Each row of a before or after table is a point. One or more steps were done to the points. Then noise was added and the rows were shuffled. The steps act on columns, c1 being the first. Name the steps. A step turns or swaps two columns, mirrors them in a line or flattens them onto one, adds a multiple of one to another, or multiplies or shifts one. Angles are multiples of 10 degrees, from the lower column toward the higher: turns from -170 to 170, lines from 10 to 170 but not 90. Use the fewest steps. Two steps may share a column if one is a turn and the other turns, adds or multiplies; they go together, in the order done. Otherwise the lowest column goes first.
(in the rows, 128 means zero)

Before (8 x 2):
[[104 145]
 [142  72]
 [117  49]
 [163 148]
 [107 134]
 [150 147]
 [153 143]
 [125 113]]
After:
[[125 150]
 [161  55]
 [173 147]
 [182 155]
 [145 107]
 [125 136]
 [171 154]
 [138  26]]
Steps: shift c1 by 20; multiply c2 by 1.3

Before (11 x 6):
[[ 43  85 126  90 157 125]
 [123  86 163 137 154 149]
 [ 92 136  92 181 135 146]
 [135 134 116 153 103  76]
 [ 98  97 179 138 110 132]
 [ 88 146 149 161 175  62]
 [100 174 126 171 115 132]
 [143 198 118  86 128 121]
 [ 84 193  82 126 160 131]
 [101 131 173 128 108 102]
 [ 45 167 120  90 122 134]]
After:
[[ 93 136  93 184 137 109]
 [100  95 125 171 116  92]
 [135  90 115 154 103 165]
 [ 83  81  83 126 162  87]
 [ 89  71 151 161 175 167]
 [145  70 120  87 128  88]
 [102 108 172 128 107 148]
 [ 99 155 178 137 109 144]
 [ 46 105 121  91 121 100]
 [123 174 164 139 153 138]
 [ 43 160 125  88 157 156]]
Steps: turn c2 and c6 by -140 degrees

Before:
[[176 138 150 148 116 158 217 107 211 191  98 113]
 [146 152 103 121  92 117  94 145 126 112 159 137]
 [ 91 119 124 133 132 161 131 120 152 115 124 146]
 [158 154 108 141  96 130  98 108  96  96 126 120]
 [125 129 118 168 160 105 166 127 134 122 151 126]
 [118 156 119 113  94 131 147 117 112 119 131 158]
 [145 169 108 142 105 143 102  76 127 153 153 135]
 [119  87 153 127 176 128 157 124 113 121 167 128]
 [175 173 169 144 121 127 184  88 202 139 130 114]
 [ 98 111 134 106 152 103 154 117 146 133 118 113]]
After, 10 rows:
[[124 128 118 167 207 106 166 127 134 121 151 126]
 [118 156 119 113  43 131 148 116 112 119 130 158]
 [177 138 150 148  98 158 217 108 211 190  98 113]
 [119  87 153 128 248 128 157 124 114 121 167 129]
 [ 99 111 134 106 187 103 155 116 146 134 118 113]
 [ 91 119 125 134 137 162 130 119 152 116 124 146]
 [158 154 108 141  48 131  98 108  97  96 126 119]
 [145 152 104 121  38 117  94 144 126 111 158 137]
 [175 173 168 144 111 128 183  88 202 139 130 114]
 [146 169 107 142  70 143 103  76 127 154 153 134]]
Steps: multiply c5 by 2.5

Before:
[[112 130 126 130 153 123 125 120 136 123 119  98 132 121 127 111 124 128
  171 142]
 [144 144 124 124 124 119 132 121 135 119 106 127 142 117 121 124 162 121
  121 129]
 [126 139 195 121 129 138  95 131  97 132  96 144 143 116 122 177 109 139
  105 111]
 [132  86 144 127 140 142 125 133 131 132 123 126 126  97 127  98 136 122
  103 146]
 [121 145 117 128  74 152 102 135 131 128 139 129 122 106 157 170 113 146
  121 134]
 [136 148 139 121 137 143  89 136 133 123 119 120 130 114 128 100 109 108
  195 144]
 [121 128 168  97 152 141 109 130 120 125 137 149 131 108 137 116 109 134
  131 124]
 [131 145 121 103 146 118 116 110 120 121 122   7 121 108 130 104 112 120
  106 141]
 [119 145 117 130 100 129 126 121 137 128  73 139 127 114 140 124 105 113
  105 100]
 [142 134 116 128 152 128 124  80 119 136 129 126 110  60 134 117 124 113
  111 141]
 [148 117 114 122 130 133 102 135 135 176 139 132 170 106 128 119 141 112
  141 137]]
After, 11 rows:
[[126 139 195 131 130 137  96 134  97 131  96 149 144 117 122 178 116 140
  105 111]
 [143 135 117  80 152 129 124 128 120 136 128 128 109  61 134 118 127 113
  112 141]
 [121 145 116 136  74 152 102 128 131 128 139 137 122 106 157 171 123 145
  120 134]
 [144 144 124 121 124 119 132 132 134 119 106 113 142 118 121 125 136 120
  122 129]
 [134 148 139 135 138 143  91 135 132 124 120 130 130 114 128 100 128 106
  194 144]
 [120 128 168 130 152 142 109 161 119 125 138 152 130 107 136 117 114 133
  130 124]
 [130  84 144 133 140 142 125 128 132 132 123 123 126  97 126  98 132 122
  103 145]
 [131 145 122 111 146 119 115 152 120 121 123  44 121 108 129 104 176 120
  108 141]
 [119 145 117 121 100 127 125 124 136 129  73 146 126 115 139 125 119 113
  105  98]
 [149 117 114 135 130 133 101 133 136 177 139 126 171 104 127 118 128 112
  141 138]
 [111 130 127 121 153 123 125 125 136 124 119 108 132 121 128 111 140 126
  172 142]]
Steps: turn c4 and c8 by -90 degrees; flatten c12 and c17 onto the line at 150 degrees
